Each row of a before or after table is a point. One or more steps were done to the points. Then noise was added and the rows were shuffled. The steps act on how far a point lies along the listed directions, d1 being the first. Name the steps. A step turns or swaps two directions, mirrors them in a line or flattens them onto one, adds a multiple of one to another, or multiplies one. Angles are multiples of 10 degrees, from the lower direction toward the higher: turns from -170 to 170, lines from 10 to 170 but not 90. Use the fewest steps. Two steps may share a direction if one is a turn and the other turns, adds or multiplies; they go together, in the order done. Otherwise the lowest direction goes first.

Directions:
(1): [ 0.00 -0.13 -0.66]
(2): [-0.31 -0.59  0.12]
(3): [ 0.60 -0.30  0.05]
Before:
[[ 0.43 -0.54  0.30]
 [ 0.28  0.38  0.58]
 [-0.16 -0.36 -0.62]
 [ 0.08 -0.39  0.54]
 [-0.01 -0.26  0.15]
 [-0.35  0.46  0.25]
 [ 0.57 -0.18 -0.35]
 [ 0.12  0.20  0.49]
 [ 0.28  0.38 -0.96]
 [-0.44  0.12 -0.10]]
After, 10 rows:
[[ 0.07  0.34  0.61]
 [ 0.45 -0.41  0.24]
 [ 0.00 -0.21  0.49]
 [-0.47  0.46  0.23]
 [-0.42  0.12 -0.11]
 [-0.01 -0.20  0.13]
 [ 0.66 -0.23 -0.35]
 [ 0.44  0.10 -0.89]
 [ 0.08 -0.35 -0.62]
 [-0.04  0.27  0.48]]
Steps: add 0.3 times d1 to d3; multiply d2 by 0.7

Directions:
(1): [ 0.09 -0.64  0.23  0.06 -0.66  0.08]
(2): [-0.62 -0.33  0.39 -0.18  0.31 -0.37]
(3): [ 0.31  0.29  0.44  0.39 -0.12 -0.61]
(4): [-0.62  0.39 -0.24  0.18 -0.54 -0.09]
(5): [-0.07  0.38  0.67 -0.21 -0.10  0.51]
(6): [-0.18 -0.15  0.08  0.81  0.27  0.36]
Before, 13 rows:
[[ 0.28  0.02 -0.38 -0.04  0.19  0.38]
 [-0.29  0.22 -0.20 -0.01 -0.69  0.52]
 [ 0.17 -0.74  0.26 -0.20 -0.49  0.44]
 [-0.03  0.19 -0.06 -0.23  0.18  0.47]
 [ 0.09 -0.01  0.50  0.19 -0.35 -0.29]
 [-0.21 -0.37 -1.20  0.01  0.10 -0.64]
 [ 0.18 -0.12 -0.27 -0.17  0.18  0.00]
 [ 0.12  0.19 -0.01 -0.07  0.18  0.27]
 [ 0.43  0.18 -0.15 -0.80  0.05  0.05]
 [-0.23  0.00  0.03 -0.13 -0.49 -0.10]
 [-0.37  0.01  0.12 -0.28 -0.15  0.34]
 [ 0.37  0.18  0.56  0.40 -0.29 -0.59]
 [-0.42 -0.11 -1.04  0.45 -0.18 -0.68]]
After, 13 rows:
[[ 0.51  0.31 -0.24 -0.78  0.09  0.10]
 [ 0.18  0.33 -0.09 -0.06  0.23  0.29]
 [ 0.44  0.17 -0.52  0.01  0.20  0.47]
 [ 0.38  0.09  0.60  0.42 -0.40 -0.58]
 [-0.24 -0.30 -1.21  0.00  0.19 -0.65]
 [ 0.02  0.32 -0.14 -0.23  0.25  0.50]
 [-0.43 -0.07  0.18 -0.29 -0.16  0.30]
 [-0.24 -0.15  0.09 -0.14 -0.60 -0.10]
 [ 0.08 -0.19  0.58  0.18 -0.48 -0.30]
 [-0.11  0.19 -0.24  0.05 -0.90  0.63]
 [ 0.24 -1.09  0.40 -0.17 -0.89  0.50]
 [ 0.21 -0.06 -0.31 -0.17  0.20  0.03]
 [-0.44 -0.05 -1.05  0.46 -0.12 -0.68]]
Steps: multiply d1 by 1.6; multiply d2 by 1.6

Directions:
(1): [-0.22 -0.34 -0.14 -0.12 -0.28  0.92 -0.31 -0.05]
(2): [-0.22  0.10 -0.40 -0.37  0.32  0.19  0.53  0.67]
(3): [ 0.01  0.37  0.15 -0.32 -0.57 -0.19 -0.50  0.59]
(4): [-0.51 -0.35 -0.09  0.56 -0.55 -0.24  0.32  0.22]
(5): [ 0.26  0.30  0.69  0.41 -0.01  0.46  0.34  0.29]
Before, 11 rows:
[[-0.05 -0.09 -0.66 -0.98  0.25 -0.09 -0.71 -0.35]
 [ 0.00  0.12  0.02 -0.08  0.25  0.04  0.36  0.04]
 [ 0.13 -0.16  0.02  0.30 -0.06  0.39  0.22  0.03]
 [ 0.16  0.18  0.10  0.19 -0.05  0.14 -0.11  0.25]
 [-0.14 -0.13 -0.36  0.18  0.77 -0.30  0.69 -0.59]
 [-0.17 -0.50 -0.82 -0.81 -0.06 -0.25 -0.44 -0.35]
 [-0.07  0.06 -0.16  0.20  0.03  0.03  0.47  0.65]
 [ 0.05 -0.05  0.36 -0.14  0.05  0.37  0.04  0.29]
 [ 0.09 -0.27 -0.31  0.29  0.66 -0.86  0.35 -0.75]
 [ 0.30 -0.14  0.23  0.30  0.04 -0.12 -0.03 -0.51]
 [ 0.03 -0.30 -0.27  0.42  0.57 -0.34  0.56 -0.40]]
After:
[[ 0.44  0.14  0.13  0.10  0.23  0.11  0.17  0.01]
 [ 0.10  0.04 -0.19 -0.08  0.33  0.57  0.25  0.39]
 [-0.16 -0.25 -0.71 -0.69 -0.14 -0.98 -0.32 -0.13]
 [-0.44 -0.61 -0.53  0.33  0.56  0.49  0.65 -0.75]
 [-0.44 -1.10 -0.61  0.45  0.34  0.51  0.24 -1.05]
 [-0.17 -0.05 -0.06  0.08  0.10  0.23  0.39  0.04]
 [-0.46 -0.07 -0.60 -0.35 -0.41 -1.25 -0.26  0.17]
 [ 0.07  0.16  0.42 -0.08  0.00 -0.16  0.14  0.47]
 [-0.13 -0.73 -0.46  0.37  0.54  0.54  0.43 -0.64]
 [ 0.15  0.16  0.10  0.21 -0.07  0.06 -0.09  0.29]
 [ 0.15 -0.32  0.16  0.41 -0.10  0.03 -0.01 -0.54]]
Steps: turn d1 and d4 by -150 degrees; add -0.7 times d1 to d3
